Rows are points. Any point is a mix of the corners, with weights that add up to 1. It lies inside the corners' shape when no weight is negative. Is each point inside? If not, which corners have a negative weight?

Corners:
(1): [ 0.65 -0.09]
(2): [-1.53 -2.92]
(3): [-0.65  5.23]
Points:
[-1.05 -4.38] => outside (3)
[-1.33  1.06] => outside (1)
[-0.47  1.83] => inside
[-1.31 -1.52] => inside
[-1.07  0.68] => inside
[1.27 1.56] => outside (2)

Corners:
(1): [ 2.11  0.81  1.74 -0.89 -2.39 -1.50  5.30 -0.11  4.16]
(2): [-1.34 -2.51 -2.19  0.26  0.34 -1.77  1.86  4.12 -2.09]
(3): [ 0.85  1.46 -8.51 -0.05  0.17 -1.95  0.00  0.65 -3.54]
(4): [ 0.69  0.56  0.87 -0.50 -2.19 -1.46 -0.41 -0.70 -0.98]
(5): [-0.65  1.51  1.58 -0.92  1.78 -0.10 -0.16  1.26 -0.51]
(6): [ 3.80 -1.39  1.99  0.01  0.66  0.99 -0.83  0.06  0.81]
(7): [ 1.60  1.36 -3.93 -1.31 -1.93 -1.06 -1.66  1.66  0.92]
(8): [ 1.86 -2.19  2.30  1.80  0.95  8.59 -1.46  0.08  0.18]
(9): [ 2.07  0.48  2.99  1.93 -2.25 -2.07  3.45  3.64 -0.42]
(10): [ 1.65 -1.05  1.62 -2.13 -0.56  1.40  2.94  2.39 -0.43]
Points:
[-0.09 -1.50 -1.04 -0.12 -0.02 -0.73  1.59  2.87 -1.21] => inside
[ 1.33  0.52 -0.27 -0.89 -1.30 -1.66  1.57  1.38  0.31] => outside (8)
[ 1.31 -0.47 -1.99 -0.43 -1.12 -2.90  2.14  1.94 -0.56] => outside (5, 8)
[ 1.67 -1.04  1.95  1.16 -1.60  1.63  3.60  1.61  0.34] => outside (5, 6, 7)

Corners:
(1): [-6.83  1.77  1.23  0.32  1.39  0.53  2.49  0.24  3.55  2.39  2.33  0.23
 -3.53 -1.22 -0.98  0.61 -1.63  0.70  1.73  0.07]
(2): [ 1.90 -2.59 -0.94  0.66  0.87 -2.92 -1.93 -2.05  1.08 -2.75  1.18  1.29
  0.20  2.16  4.72 -3.74  1.10 -0.98  0.72 -1.87]
(3): [ 1.15  0.01 -1.81  1.44 -0.44 -1.45 -1.38 -4.71 -1.69  1.37  0.87  0.43
  2.21 -0.02  3.28 -0.72  1.36 -2.77 -0.27 -2.88]
(4): [ 1.07  1.60 -1.27 -2.04 -0.04  1.07 -0.09  4.19  1.65 -0.38 -2.12  0.71
 -0.55  3.53 -2.61 -0.10  1.95 -0.33 -0.15  0.50]
(5): [ 3.11 -3.24 -0.42  2.16  0.42  0.13 -0.96 -0.85 -0.73 -4.02  1.45  1.88
  1.92 -1.12  1.43  1.04  1.57 -1.91 -3.27 -0.18]
(6): [-0.98 -0.16 -0.23 -0.03 -2.14 -0.47  2.27  4.19  4.05  2.09 -2.04 -2.53
  0.31  3.54  1.51  2.33  0.80  1.12 -2.02  2.57]
(7): [ 0.82  0.73  0.79  2.91 -0.23  0.62 -1.35  1.17 -2.04 -2.62  0.62 -1.03
  4.51  0.15  1.08 -4.55  2.60 -0.32 -3.97  1.51]
(8): [-2.06  0.71 -1.44 -0.30 -2.18 -0.57  1.98  4.14  5.91  1.39 -1.33 -2.02
 -0.47  0.21 -4.40 -0.65 -2.16 -0.15  2.45  2.46]
(9): [ 2.26 -1.76 -1.55  0.70  4.11  0.76 -2.37  1.15  0.26 -2.79  1.32 -2.13
  2.56 -1.63  1.11  0.29  3.14 -0.12 -1.26  1.17]
(10): [-3.40 -0.30 -1.19 -3.22 -0.55  2.70  0.61  1.31  1.89 -1.32 -2.91 -2.24
 -0.65  2.17 -1.14 -0.09 -1.84  0.59  2.24  2.97]
(11): [-1.45  1.42  2.68  0.09  1.94  2.32  1.50 -1.77  3.09  2.02  1.43  1.35
 -0.46  0.09  0.51  0.74 -0.95  5.19  3.88 -0.97]
(12): [-5.37 -0.10  2.89  0.62  0.95 -0.97  0.80 -0.34  1.11  2.83 -0.40  1.92
 -0.11  0.26 -1.47  2.82  0.59  1.59  3.65 -1.56]
(13): [-2.08  1.44  3.75  2.22  1.86 -0.48  0.78  0.00 -0.76  2.61 -0.55  0.68
 -2.45  0.26  0.75  1.37 -2.56  0.39  2.94 -2.48]
(14): [ 3.40 -2.82  0.03  2.24  1.15  0.28 -0.41 -1.60 -1.98 -1.50  1.32 -1.20
 -0.01  0.02  1.06 -3.23  5.29 -2.02 -1.49  1.17]
(15): [-5.62 -0.59  3.50 -1.42 -1.23  0.73  0.67  0.91  3.94  2.27  0.95 -0.61
 -0.66 -0.60 -2.24  1.76 -1.92  2.27  1.69 -4.65]
(16): [ 1.43 -1.28  0.27 -0.80  0.65  0.45 -1.94  1.66  1.11  2.02  0.82  0.07
  1.76  1.10  0.97 -1.75  0.70  0.83 -2.69  3.48]
(17): [ 0.76 -1.01 -0.11  5.45 -0.73 -0.43 -4.85 -2.49 -1.25 -1.50  2.06  1.27
 -1.61  3.49  2.11 -1.31  0.76 -0.86 -2.61 -1.34]
(18): [ 4.28 -0.51  0.45  3.35  0.90 -1.73 -3.84 -1.89 -0.34 -1.88 -0.67  1.61
 -0.32 -3.46  4.70 -2.59  4.29  0.20 -0.85 -0.42]
(19): [ 1.20 -1.19 -0.55  2.40 -2.01 -1.72 -2.41 -1.26 -4.32 -0.84  3.87  0.79
  0.31 -0.39  2.54 -1.15  2.89 -0.66 -0.20 -0.89]
(20): [-1.92  1.65  3.51 -0.84  2.41 -3.29  3.61 -2.58  1.20  0.84 -0.58 -0.18
 -3.17 -0.19 -2.83  0.68 -2.07  3.12  0.70 -0.79]
(21): [-0.63  1.55  3.28 -3.03 -1.70  0.02 -0.24  2.18  3.96 -2.05 -0.16 -1.75
 -0.74  2.94 -1.55  0.38  1.33 -1.01  1.60  2.18]
Points:
[ 1.20 -0.32 -1.24  1.40  0.22  0.56 -3.04  3.95  0.66 -1.43 -0.19 -0.46
  1.15  0.17  1.18 -0.59  2.48 -1.23 -2.48  3.92] => outside (2, 3, 11, 14, 15, 20)
[ 2.16 -0.94 -0.56  0.00  0.14 -0.11 -1.56 -0.96  1.91 -2.09 -0.25 -0.56
  1.61  0.96  0.43 -2.33  0.94 -0.35 -1.16 -0.20] => outside (1, 6, 12, 13, 19)
[ 0.87 -0.60  1.93  4.32  2.16 -0.56 -5.20 -4.78 -2.73 -0.41  4.37  2.93
  2.32 -2.64  6.39 -0.83  2.02 -0.54 -0.65 -3.90] => outside (4, 6, 8, 10, 14, 20)
[ 4.77 -2.29 -0.97  3.50 -1.50 -1.71 -3.84 -0.06 -1.12 -2.22  1.24 -0.82
  2.22 -0.10  4.56 -2.74  3.48 -2.53 -3.17 -0.08] => outside (1, 4, 10, 11, 12, 20)
[-0.49 -0.72  0.85  0.70  0.02 -0.40 -0.62  0.79  0.65 -0.62  0.40 -0.10
 -0.16  0.73 -0.08 -0.42  1.22 -0.06 -0.28  0.48] => outside (3, 11)
[-0.68  0.00  1.07  1.29  0.37 -1.72 -1.34 -0.80 -0.27  0.30  1.50  0.36
 -0.45  0.12  0.60 -1.68  1.42 -0.26  0.44 -1.33] => outside (5, 6, 10, 11)
[-0.41 -0.13  1.53 -0.56  0.34 -0.16 -0.68 -0.66  1.20 -0.09  0.91  0.27
 -1.01  0.93  1.14  0.71  0.06  0.81  0.46 -0.87] => outside (7, 8, 12, 14)
[-6.77  1.79  4.01 -1.24  1.55  1.25  5.24  0.72  4.00  3.18 -0.78 -1.91
  0.17 -1.28 -4.00  3.46 -2.71  2.47  3.81 -0.23] => outside (2, 4, 16, 17, 18, 19)

Corners:
(1): [-0.35  2.94 -1.20  0.71 -2.62  3.53 -1.60 -0.83 -2.57  3.08 -0.35  0.59
  1.59  3.37 -1.17 -1.77  0.96 -0.10 -1.27 -3.20]
(2): [ 0.48 -1.23 -0.54  0.92 -4.30 -0.20  1.22  6.61  0.96 -4.80 -0.34 -0.08
 -1.63 -1.39  3.11  4.62 -0.18  1.25  0.97  2.37]
(3): [ 0.24  1.63  0.63  3.75  0.04  3.45  1.34 -4.69  1.50  1.24  0.36 -1.80
 -1.64 -3.85  3.13 -0.86  0.96 -1.54 -1.00  2.11]
(4): [ 2.07  1.73 -0.53 -0.67  1.01  3.55  2.70 -2.24 -3.29  3.11 -4.00  1.07
  0.21  2.21 -1.65  1.51 -3.57 -1.30 -4.28 -2.11]
(5): [ 0.81 -1.79  1.67  1.03 -4.35  1.94  0.96 -2.04 -0.10 -1.42 -0.63  0.80
 -0.70  0.06 -2.09 -0.94  2.09  2.67 -0.62  2.15]
(6): [ 1.87 -3.09 -4.56  1.81  0.46  0.57  1.82  5.68 -1.13 -2.73  2.20 -0.55
 -0.94 -0.43 -1.08  3.20 -3.03  1.53  3.65  5.45]
(7): [-2.41  3.08  0.79 -0.69  1.98  1.02  4.84 -1.00 -1.16  1.15 -3.02 -1.30
  0.38  3.07 -1.39  0.95  1.82  0.19  1.69 -1.34]
(8): [-1.92  1.34  0.40  0.48  0.80 -2.90  1.10 -2.04 -2.61  1.29 -2.27  4.52
  1.24 -2.03 -1.21  0.48 -1.03  1.33  1.89 -1.08]
(9): [-2.68  0.94 -0.51 -3.18 -1.23 -1.96 -1.03  0.36 -4.44 -0.06 -3.19 -4.09
  1.99 -0.30 -0.71 -1.37 -1.31  0.21 -0.77 -2.63]
(10): [ 1.85  0.41  1.61 -1.47 -0.24 -0.31 -0.51 -1.10 -1.63  1.67  0.01  1.01
  1.96  1.19 -4.68  0.57  0.87 -2.67 -0.33 -2.25]
(11): [-0.60  3.24 -0.32  0.16 -2.49  2.04 -3.19 -4.35 -0.95 -1.48 -3.43 -0.03
 -2.32  2.59 -2.07 -0.18 -1.91 -0.78  0.72 -4.08]
(12): [-0.69  2.25 -2.02 -0.64  0.97  3.55 -0.05 -2.20  5.90 -2.49 -2.18 -1.29
 -0.13 -3.40 -0.58 -3.02  3.02  0.37 -3.23  2.99]
(13): [-1.95 -6.22 -0.39  0.43 -0.57  0.18  0.26  3.63  1.77 -1.32  3.85  1.43
 -3.69 -1.75  1.04  3.74  0.08  0.58  0.69  1.77]
(14): [-0.34  3.95  0.42 -1.60  0.28 -3.04 -2.09 -0.18 -3.83  1.76 -1.49  0.96
 -1.46  3.19 -2.15  0.07 -0.47  0.80 -2.91 -0.85]
(15): [ 1.64 -1.06  2.93  4.19  1.81  5.65  0.91  1.60  0.25 -5.19 -1.65  0.08
 -0.01 -3.76 -0.96 -1.31  1.45 -0.19 -4.28  3.56]
(16): [-0.31  0.65 -1.82  1.03 -3.59 -1.92  1.64  0.88 -2.81  0.64 -2.59  0.36
  1.56  4.95 -0.29 -0.73 -3.68 -2.76 -0.79 -1.25]
(17): [ 4.20 -6.13 -0.21  2.87 -0.13 -0.02 -0.50  2.50  2.54 -3.31  3.44 -0.57
 -1.75 -0.78  3.30  0.53 -1.14  2.71  2.53  0.95]
(18): [ 1.53 -2.56 -2.95  0.72 -0.58 -2.38  3.63  4.20  1.44 -4.05  3.56 -0.85
 -2.41 -2.87 -1.63  0.90 -0.73  1.42  2.31 -0.97]
(19): [-0.21  2.87  0.06 -4.35 -0.87  2.59  0.79 -1.59 -2.77  1.59 -0.55  2.30
  0.76  3.84 -0.13 -2.87 -1.32 -2.37 -0.09 -0.63]
(20): [-1.66  3.46  1.78 -0.63  0.58 -1.07  0.44 -1.39 -1.80  1.01  1.59 -0.50
  3.37  4.01 -0.45  1.54 -2.98  2.27 -0.71 -0.95]
(21): [ 1.13 -5.89 -4.14  2.49 -1.42 -0.51  2.74  2.72 -1.84 -6.91  3.84  0.90
 -1.05 -0.70  1.63  5.56  1.42  1.87  0.49  1.71]
Points:
[ 0.59 -0.40 -0.47  0.65 -0.53  0.50  0.90  0.27 -0.55 -1.01  0.30  0.06
 -0.56  0.22  0.32  0.67 -0.43  0.42 -0.02  0.25] => inside
[ 0.55 -0.14 -0.35  1.50 -0.57  0.90  0.94 -0.05 -0.24 -0.68 -0.23  0.46
 -0.46  0.42 -0.59  1.04 -0.28  0.59  0.06  0.03] => outside (9, 19)
[ 0.10  0.65 -0.31  0.20 -1.21 -0.05  0.35  0.63 -1.23 -0.52 -0.52  0.22
  0.01  1.41 -0.36  0.65 -0.92  0.13 -0.45 -0.25] => inside
[-0.10 -0.45  1.03  0.12 -0.94  1.37 -0.65 -0.01  0.08 -1.40 -0.10 -0.30
 -1.08  0.64 -1.08  1.27  0.72  1.22 -1.77 -1.47] => outside (3, 6, 8, 16, 19)
[-2.55  2.77  1.10 -0.13  1.00  1.81  2.24 -0.47 -1.91  1.95 -1.41  2.92
  1.49  1.49  1.03  2.32  1.02 -2.56 -3.69  0.06] => outside (5, 6, 9, 11, 17, 18)
[ 2.54 -3.09 -1.32  1.54  0.65  2.74  1.72  3.42 -0.35 -2.84  3.12 -0.21
 -3.04 -0.42  0.95  3.24  0.20 -0.87  0.97  0.64] => outside (5, 8, 9, 12, 16, 20)
[ 0.42 -1.35 -0.35  0.15 -0.13  0.46  1.57  1.51  0.25 -1.52  0.51 -0.25
 -0.69 -0.49  0.00  1.07 -0.21  0.47 -0.69  1.90] => outside (1, 8, 11)
[ 0.18 -0.05  0.11  1.38 -0.41  1.28  2.35 -0.46  1.26 -2.32 -1.18  0.96
 -1.95 -0.28  0.95  0.41  0.96  0.44 -0.98  1.13] => outside (1, 6, 9, 10, 20)

Corners:
(1): [ 1.74  6.28  2.99 -4.11  6.35  3.11 -0.38 -0.74 -0.59  2.02  0.55  0.35
  0.39  3.93 -0.11 -0.93  0.81 -0.76  2.15  2.07]
(2): [-5.15 -0.63  0.83 -4.72  2.67  2.06 -2.30  2.08  1.55 -0.53 -2.77  0.18
 -1.35  0.22  0.75  1.29 -2.23 -1.45  2.10 -0.31]
(3): [-0.92  3.96  3.25  2.19  0.10 -0.70  1.86  2.13 -0.73 -4.12 -1.61  2.49
  0.53  1.80  1.71  6.13 -2.48  3.58 -2.86 -0.03]
(4): [ 2.61  0.07 -0.64 -4.51  3.33  1.96  2.33 -2.00  2.76 -1.47  0.50 -4.84
  3.62  5.09  1.00  3.59 -0.97  0.08  2.69 -0.36]
(5): [ 1.28 -0.86  1.79  1.66  0.66  1.36  1.30  1.74 -4.05 -2.57 -2.63  0.60
 -2.74  0.57 -1.25 -0.03  2.38 -4.48  0.45  1.59]
(6): [-1.01  0.83  0.91  0.35  0.91  2.83 -3.69  3.87  5.98 -0.36  0.35 -3.22
 -0.01  4.44  0.48 -0.15  0.45 -2.18  0.03  3.09]
(7): [ 1.16 -0.43  1.01 -0.17  0.05 -5.49 -2.97  2.09 -1.80 -1.30 -5.21 -1.16
 -0.15  0.31 -1.47 -2.11  0.08 -3.69 -1.23 -0.24]
(8): [ 0.88  3.21  1.38 -2.59 -4.70  1.74 -2.13  1.17 -2.60 -1.90  1.21  1.18
 -2.04 -3.27  0.00  6.39 -0.43  4.12  0.77 -0.14]
(9): [-1.73 -1.87  2.93  2.76 -0.02 -1.66 -5.83 -2.21 -4.86  0.79  1.03  0.48
  1.81  2.66 -1.01 -1.07 -0.58 -2.82  1.03 -0.15]
(10): [ 0.47 -2.49 -0.37  2.12 -2.79 -1.90  0.29 -4.45  1.00  1.38 -2.62 -0.19
 -0.19  2.64 -2.19 -1.79 -0.72 -2.64  0.08  2.90]
(11): [ 0.63  1.42 -0.09  1.88  0.41 -0.28 -2.44 -1.29 -1.96 -1.77 -2.90  0.03
 -3.82  1.47 -0.35  1.33  3.99  0.47  1.28 -3.18]
(12): [-0.91 -0.25  1.87  2.66 -1.63  0.13  1.44  2.55  1.89  1.43 -0.59  1.35
 -0.92 -1.42  0.43  5.55  1.02  0.13  3.36 -2.80]
(13): [ 2.37 -1.02 -1.08  3.62  0.85  3.37  1.35  2.09 -1.07  1.86  2.12  0.67
 -2.20 -1.51 -1.19  4.06 -5.13  2.10 -1.99 -4.45]
(14): [-1.22 -2.48  2.56 -1.92  2.77  1.85 -0.80  1.19 -0.72  4.90 -3.94 -5.52
  1.48  1.35  1.54  1.68  0.53  3.45  2.15  3.56]
(15): [ 3.77 -1.81  2.78  0.76 -1.91  0.71 -1.59  2.96  0.52 -1.07 -1.13  2.61
 -3.75 -3.97  4.10  2.18 -5.26  4.29  1.11 -0.85]
(16): [-2.90  1.40  0.90 -4.05  0.92  0.38  4.64  3.11 -2.11  2.14  1.80 -1.16
  0.35  4.53  0.77 -1.47  0.02 -0.86  2.86 -0.47]
(17): [-0.08  0.43 -3.64  1.26 -0.63  0.97 -0.05  3.12 -0.48 -2.66  0.19  3.80
  1.14 -2.94  4.69  2.15  0.41  3.54 -1.41  1.23]
(18): [-1.10  3.47  1.47  0.84  1.42 -0.46  1.98  0.71  0.42 -0.63  3.74 -2.37
 -3.02 -3.60  1.07  3.30 -1.19  2.04  0.08  0.27]
(19): [ 0.61 -4.25  2.12 -2.29  2.07 -1.34 -1.05 -1.02 -1.08 -0.37 -0.67  2.01
 -1.75  2.89 -4.83 -0.67  5.56 -1.52 -2.78  0.41]
(20): [ 0.71 -0.48  2.70 -0.43 -1.09  0.08  0.38 -4.99 -0.24 -0.01 -1.30 -0.49
  0.59  2.33  4.71 -0.59  4.86 -3.96 -1.91 -0.01]
(21): [ 0.18 -1.16 -0.52 -1.71  1.73 -1.20  1.65  0.38  0.02  1.67  2.23  1.35
 -4.98  1.85  2.29  6.43 -1.58  0.64 -0.24  3.02]
Points:
[-0.99 -2.06  0.53 -0.89 -1.47 -0.21  0.68  1.96 -0.89  0.65 -0.96  1.26
 -2.97 -2.91  0.50  2.59 -1.00  0.99 -0.03 -0.17] => outside (1, 3, 4, 6, 9, 11)
[ 0.28  0.71  1.30 -0.03  0.02  0.31 -0.44  0.34 -0.68 -0.51 -0.31 -0.11
 -1.65 -0.10  0.98  1.97  0.14  0.66  0.47 -0.30] => inside
[-0.08 -0.47  1.06  0.37 -0.29 -0.07 -0.68  0.39 -0.69 -0.35 -0.76 -0.23
 -0.76  0.60  0.38  2.21  0.36  0.08  0.50 -0.27] => outside (1)
[ 0.69  0.05  1.65 -1.22  1.79  0.78 -2.04 -0.72 -0.76  0.57 -1.03 -1.05
 -1.19  1.29 -0.32  0.32  0.09 -1.07  0.78  1.09] => outside (3, 12, 16, 17)
[-0.16  0.06  0.51 -1.07  0.79  1.07 -0.54  1.29 -0.34  0.46 -0.84 -0.27
 -1.86  0.49  0.66  0.39  0.09 -0.08  0.18  0.66] => outside (3, 4, 9, 12)
[ 0.14 -0.48  0.98 -0.26 -0.05  0.02  0.17 -0.96 -0.01  0.33 -1.05 -0.41
 -0.34  1.60  0.89  0.94  0.31 -0.69  0.19  0.87] => inside
[ 0.35  0.56  1.07 -0.47  1.17  0.26  0.06  0.22 -1.04 -0.23 -0.38  0.26
 -0.90  0.74  0.40  1.82 -0.06  0.10  0.43  0.04] => outside (6)
[ 0.08  0.30  0.92  0.10  0.43  0.25 -0.68  0.43 -0.64 -0.58  0.09  0.50
 -0.78  0.84  0.10  1.65 -0.66 -0.40  0.13 -0.47] => outside (14)
[ 0.89  0.24  1.36 -0.37 -0.27  0.56 -0.77  1.08 -0.78 -0.43 -0.32  0.77
 -1.56 -0.40  1.14  2.31 -0.99  1.10  0.55  0.27] => inside
